Every row gives one point. Any point is a mix of the corners, with weights that add up to 1. It lies inside the corners' shape when no weight is negative. Say inside or outside, and name the corners with a negative weight.
In the rows, zero is written as 128.

Corners:
(1): [ 77 136 118]
(2): [ 99 180  91]
(3): [193  63 169]
(4): [ 89 169 162]
Points:
[107 171 116] => outside (1)
[158 103 146] => inside
[ 64 180 121] => outside (3)
[102 115 149] => outside (2)
[106 161 125] => inside

Corners:
(1): [126 131  96 186 144 109  92  49 171]
(2): [210 176 138 165  90 100 116 129 153]
(3): [127 122 116  48 203 122 204 137  98]
(4): [130 140 173 209  71 104 125 149 106]
(5): [ 99 135 133 126 171 148 100  81 221]
(6): [108 130 223 171  78 142  49 109  79]
(7): [148 190 106  97 162 194 192 167  35]
(8): [152 111 122  90 165 180 173 127 103]
(9): [164 137 135  87 226 185 143 180  90]
(10): [101  87 103 112 108  99  77 122 166]
Points:
[132 135 137 135 122 120 130 110 134] => outside (9)
[131 130 125 153 124 117 129 127 142] => outside (6)
[138 120 140 133 136 123 106 114 150] => outside (7)
[145 135 145 154 130 110  94 121 161] => outside (7, 8)

Corners:
(1): [126 184 157 123 112 150 124 101 155 132 146  93 130 147 112 101 100 155
 149 142]
(2): [129 104 155 113 116 129 119 137 133  62 127 115 121 131 166 165  96 116
 104 122]
(3): [ 53 109 132 116 158 112 121 162 142 136  92 121 131 112 112  92 119 133
  68 106]
(4): [137 101 145 153 114 157 114 159 156  61 132 126 126 137 109 144 104 149
 148 107]
(5): [131 104 160 114 116 137 128  97 162 138 104 134 126 115 129  98 126 146
 128 241]
(6): [147 121 171 147 135 141 120 151 144 123 114 139 142  93 123 141 111 145
 150  87]
(7): [122 113 120 161 148 154 118 177 125 127 130  79 133 107 135 128 103 139
 149 118]
(8): [112 124 148 160  94 141 128 141 147 134 147 123 111  97 104 158 104 135
  96 128]
(9): [123 123 152 112 130 145 107 114  31 119  61 127 136 139 145 123 116 130
 154  99]
(10): [126 124 129 124 139 123 123 113 100 148 118 133 139 146 111 101  94 146
 127 115]
(11): [100 107 172 119 135 140 190 141 147 137 119 118 105 149 107  88 117 142
 143 165]
(12): [ 95 120 140 107 107 154 137 118 156 140 124 134 128 149 166 112 122 148
 151 121]
(13): [136 114 155 161 151 135 137 117 154 141 128 102 135 142 109 113 151 121
 144 135]
(14): [114 124 172 141  85 147 127 135 153 126 148 114 109 118 122  92  94  95
 106 145]
(15): [149 147 164 147  97 145 113 160 105 114 104 112 156 145 170 129  99 155
  97  85]
(16): [133 145 101 115  86 127 120 130 108 127 134   7 133 108 107 101 102 144
 153 104]
(17): [129 174 167 129 127  60 117 138  93 146 109 145 117 145 107 145 160 108
 155  99]
(18): [108 169 132 135 132 139 223 165 137 111 124 133 130 118 102 104 135 128
 159  85]
(19): [ 71 115 141 164 130 118 157 134 133 116 147 108 124 106 100  88 129 135
 120 114]
(20): [136 124 150 104 123 147 122 117  88 124 136 118 126 122 117  97 136 149
 144 120]
(21): [135 138 143 158 100 153 115 119 146 121 129 105  94 125 142 107 105 152
 116  95]
Points:
[140 117 150 140 110 165 143 126 143 108 142 104 113 112 108 119  96 130
 145 146] => outside (3, 12, 15, 17, 19)
[108 127 144 139 132 126 140 127 122 135 127 109 127 124  93 103 124 129
 135 143] => outside (2, 6, 12, 15, 21)
[111 128 151 138 130 139 132 135 133 134 120 134 121 123 116 111 118 141
 139 126] => outside (2, 13, 15, 16)
[117 146 156 129 116 128 126 118 139 144 113 105 131 141 116  92 116 146
 142 129] => outside (2, 7, 8, 18, 20)
[121 135 147 133 127 133 131 132 130 124 122 107 128 129 117 106 113 139
 132 122] => outside (8, 12)
[126 128 151 136 123 133 130 137 123 120 119 118 130 123 120 117 115 137
 128 120] => outside (12)
[121 127 148 135 129 138 129 133 126 122 116 123 126 130 126 120 119 144
 134 116] => outside (14, 16)
